Each row is a point. Each table stands for the endless flat space through its points: a line for two points, a plane for three, and so on. The two share one point or none. Which?

First (2 x 3):
[-2 -13 14]
[14 -13 -2]
Second (2 x 3):
[10 2 11]
[10 -18 -1]
They share: [10 -13 2]

First (3 x 4):
[-3 9 -12 12]
[-3 13 -17 15]
[-1 13 -20 4]
Second (2 x 4):
[0 -2 -18 10]
[3 -6 -20 14]
They share: no point

First (2 x 4):
[18 -9 -17 -12]
[14 -9 3 -12]
Second (3 x 4):
[16 -22 -32 -24]
[17 -7 -17 -14]
[15 -19 -29 -19]
They share: no point

First (2 x 6):
[-2 -16 -4 -17 6 16]
[-2 -26 0 -23 -2 10]
Second (3 x 6):
[-7 -10 9 -15 -7 23]
[-22 -25 -6 -18 8 29]
[-17 -12 7 -14 -4 31]
They share: [-2 -21 -2 -20 2 13]

First (3 x 8):
[-17 31 -17 -11 -2 -2 -20 -6]
[-22 23 -3 6 17 -19 -14 8]
[-9 13 -3 -27 -10 0 -24 -6]
Second (4 x 8):
[-14 20 15 -21 12 -2 -37 17]
[-15 8 -7 -4 -6 -18 -16 -18]
[-17 4 -17 -10 -12 -9 -9 -33]
[-15 16 21 -8 18 -16 -42 28]
They share: no point

First (5 x 9):
[7 -14 34 -19 6 23 3 7 -29]
[22 -16 31 -33 23 31 22 -2 -8]
[16 -19 12 -18 24 -4 24 0 -27]
[-6 5 17 -18 -3 24 17 8 1]
[-17 11 5 -15 -9 24 34 1 12]
Second (2 x 9):
[14 -12 14 -21 2 24 8 -4 -9]
[18 -14 10 -23 -2 30 6 -9 -6]
They share: no point

First (3 x 9):
[6 -31 -5 -2 9 11 2 21 -11]
[14 -7 11 2 29 31 -10 25 -15]
[16 -19 -3 2 17 33 -4 27 -21]
Second (6 x 9):
[29 -32 4 -5 24 11 -21 31 29]
[24 -13 -8 9 -4 22 -6 12 24]
[2 -22 -13 -11 -2 14 -1 18 10]
[-1 -11 10 7 25 12 -27 21 -5]
[-15 -36 23 -3 28 17 -10 1 -35]
[-17 -28 15 -13 30 13 11 17 -49]
They share: [7 -19 6 -1 20 15 -4 21 -9]

First (2 x 11):
[6 0 -14 3 20 6 -7 -13 -7 9 -19]
[9 2 -12 8 24 7 -9 -11 -11 5 -21]
Second (6 x 11):
[-22 -28 -44 5 23 -16 1 -6 1 41 -34]
[13 5 -13 -44 1 -7 3 -24 -14 17 2]
[6 -2 -10 27 21 14 3 -26 23 5 2]
[3 -34 1 33 1 2 19 -25 6 -33 -30]
[-3 -35 -29 18 2 -16 -5 -7 -9 13 -47]
[4 -10 -11 15 5 5 10 -24 21 -3 1]
They share: no point

First (3 x 12):
[18 -9 -28 -8 -10 14 23 -27 -12 -5 -1 -1]
[16 -24 -10 -9 -7 -16 10 10 -14 -7 -41 4]
[22 -9 -22 -12 -10 8 13 -17 -20 -7 -11 1]
Second (2 x 12):
[15 -19 -17 -7 -11 -5 26 -14 -2 -6 -16 3]
[17 -19 -11 -9 -17 -11 36 -24 10 -8 -6 7]
They share: [14 -19 -20 -6 -8 -2 21 -9 -8 -5 -21 1]

First (3 x 14):
[6 -22 0 21 -25 2 21 -3 -8 22 8 -40 3 22]
[8 15 -7 17 -15 23 2 5 -8 27 13 -13 -6 17]
[6 -8 -4 19 -22 10 13 1 -7 25 10 -30 -1 21]
Second (6 x 14):
[23 3 14 35 -2 18 19 -16 -28 23 -8 -46 10 11]
[15 -9 -9 -17 -7 20 13 16 -1 18 20 35 -30 21]
[33 14 17 -4 11 43 40 -18 -10 35 -19 -23 2 37]
[-1 8 15 -13 19 32 30 -2 -10 38 -4 -7 20 36]
[-2 -11 -10 -13 -10 11 -1 9 -10 25 26 27 -13 6]
[37 10 21 -9 17 44 42 -18 -10 36 -20 -19 0 36]
They share: no point

First (6 x 14):
[-12 -9 1 17 45 8 4 12 0 37 -33 30 47 25]
[-16 -15 2 23 52 7 -8 10 5 21 -43 20 37 15]
[-13 -11 -3 28 41 8 6 23 0 17 -34 27 42 21]
[-11 8 17 13 33 -14 -11 7 6 13 -26 -7 7 -3]
[3 -3 11 8 -7 13 4 0 42 12 4 -29 -28 34]
[-4 8 -11 41 7 2 29 45 -5 0 -5 20 27 25]
Second (4 x 14):
[-4 -1 6 22 17 -3 6 13 17 6 -6 -11 -10 23]
[-1 -2 13 19 16 -7 1 15 17 12 -9 -13 -2 19]
[1 -5 13 -7 17 14 8 1 25 25 -8 -21 12 12]
[-9 -23 7 15 27 -2 2 17 1 -7 -2 -41 -24 0]
They share: no point

First (6 x 18):
[-17 33 -11 3 21 -14 -5 -13 -11 -29 -13 -23 4 8 18 -21 -42 -2]
[-15 31 22 -16 25 4 34 -26 -31 -14 -5 33 29 -8 25 10 16 14]
[-12 23 12 -27 1 -9 18 -21 -12 19 8 23 5 10 -8 28 14 41]
[4 -15 -29 -5 -37 9 12 14 -23 -13 8 -37 12 -19 7 26 -55 41]
[-10 29 1 -8 17 9 11 -10 -6 -26 -6 1 10 -4 7 9 -22 23]
[-29 -17 -16 -18 -17 -6 10 12 -25 7 -8 -18 31 -14 15 24 -36 21]
Second (4 x 18):
[14 23 16 -1 16 -32 29 13 -3 8 -18 16 34 1 28 27 -17 20]
[-18 23 13 -31 -14 2 15 -25 -5 -7 -10 -14 -18 10 15 17 -20 18]
[-2 15 -3 3 20 -24 15 7 -20 2 -5 13 41 -4 15 11 -16 21]
[8 17 14 -3 14 -26 19 5 -9 1 -14 13 32 3 26 19 -21 19]
They share: [-16 17 -2 -13 4 -8 11 -11 -18 -4 -3 -2 13 1 10 9 -17 20]

First (6 x 20):
[-28 -35 -22 -3 0 10 -21 10 -7 -26 15 -3 -1 -7 -27 -7 -12 -1 17 -50]
[2 -7 -18 27 -13 -7 18 -29 18 -17 31 15 20 -14 -25 -31 20 -23 11 -1]
[8 -38 -13 30 -6 7 -3 -11 23 -11 15 0 2 -16 -51 -19 27 -4 8 -32]
[-14 -20 -8 10 -12 6 -1 -5 -3 -14 18 12 7 -5 -34 -29 7 -11 11 -33]
[-13 -19 -27 21 11 11 3 9 3 -20 9 -3 17 -10 -29 -16 -9 3 19 -17]
[-23 -8 -40 0 -9 -6 -7 -24 -7 -33 43 10 20 3 -19 -30 -2 -28 26 -23]
Second (5 x 20):
[-10 -19 -13 0 -1 8 6 5 7 -19 11 2 20 -19 -12 -24 8 -7 16 -22]
[-23 -11 12 2 -3 36 4 -9 -1 -3 11 9 20 -5 -10 -3 -7 23 -5 3]
[-3 -28 -19 2 5 -4 2 19 21 -27 -1 5 15 -39 -13 -30 18 -24 37 -41]
[-18 -17 12 18 -6 12 -10 1 21 -10 -7 30 -2 -33 -21 0 -2 -2 19 -23]
[-5 -26 -10 4 2 1 -4 15 24 -22 -5 12 11 -40 -15 -22 16 -18 34 -38]
They share: [-17 -14 -10 12 -6 3 8 -1 2 -18 15 10 11 -14 -17 -18 -4 -8 10 -18]

First (5 x 24):
[-37 14 29 -49 15 0 11 19 5 -7 10 -58 26 23 -2 0 -41 32 16 40 6 18 -28 18]
[-22 -12 17 -20 31 12 30 -10 -1 -2 -2 -16 1 7 -10 -17 -20 5 -2 11 3 5 -23 -19]
[-22 -10 14 -25 11 0 -5 1 29 12 -14 -15 13 -12 0 7 -31 15 3 29 19 -13 -13 18]
[-26 -14 23 -16 14 -20 14 -3 8 -5 8 -36 28 -25 -1 8 -12 44 37 6 -9 -21 -10 10]
[-12 -30 2 -7 30 8 7 -34 8 7 -24 -7 14 -6 -25 -16 -33 0 -24 30 13 -19 -16 11]
Second (2 x 24):
[-19 -28 13 -12 20 -2 14 -18 19 7 -5 -16 9 -11 -6 -4 -25 20 0 14 10 -9 -6 4]
[-35 -8 5 -16 32 -10 14 2 3 -13 -5 4 -3 -27 14 16 -13 12 8 2 10 -17 -26 -16]
They share: no point

First (6 x 24):
[-12 -17 1 4 -13 -24 -30 -17 6 -5 -5 -2 17 -1 -3 -20 0 -30 -8 -6 -26 8 -22 -6]
[-25 0 16 -4 1 -7 -8 -34 2 -2 -34 1 9 34 15 -30 16 0 -27 15 -15 27 -41 -11]
[-16 -12 -8 -4 -19 8 -16 -12 42 16 -31 -13 38 20 -22 -38 -2 -49 -8 18 -11 0 -13 4]
[-12 -24 0 12 -4 -46 -40 -17 -15 -18 19 2 -5 -19 9 -6 1 -21 -11 -23 -35 10 -19 -10]
[-41 -16 -12 6 17 7 -11 -17 47 4 12 -27 6 0 -6 -25 4 -32 -33 12 -7 -11 13 -3]
[-11 -33 -18 14 -3 -2 -13 4 41 5 5 -14 14 -1 -14 -21 -5 -46 -13 8 -18 -15 13 12]
Second (4 x 24):
[-13 -29 12 -4 16 -16 -29 -23 13 7 17 -9 21 -10 28 -31 -2 -33 -24 -5 -6 27 -5 -3]
[-6 -31 10 -2 13 -25 -29 -22 3 -9 4 -20 15 -9 15 -33 7 -25 -16 7 -10 10 -9 3]
[-36 -4 1 13 -11 6 -1 -18 36 -6 -4 11 9 18 0 -13 8 -8 -19 -1 -25 3 -28 -22]
[1 -18 20 3 9 -26 -17 -21 -13 -17 -15 -32 25 6 -7 -23 1 -11 -23 24 -26 -14 -6 17]
They share: [-20 -15 8 6 1 -9 -13 -20 17 -7 -2 -6 15 7 5 -21 5 -15 -20 5 -20 4 -17 -7]
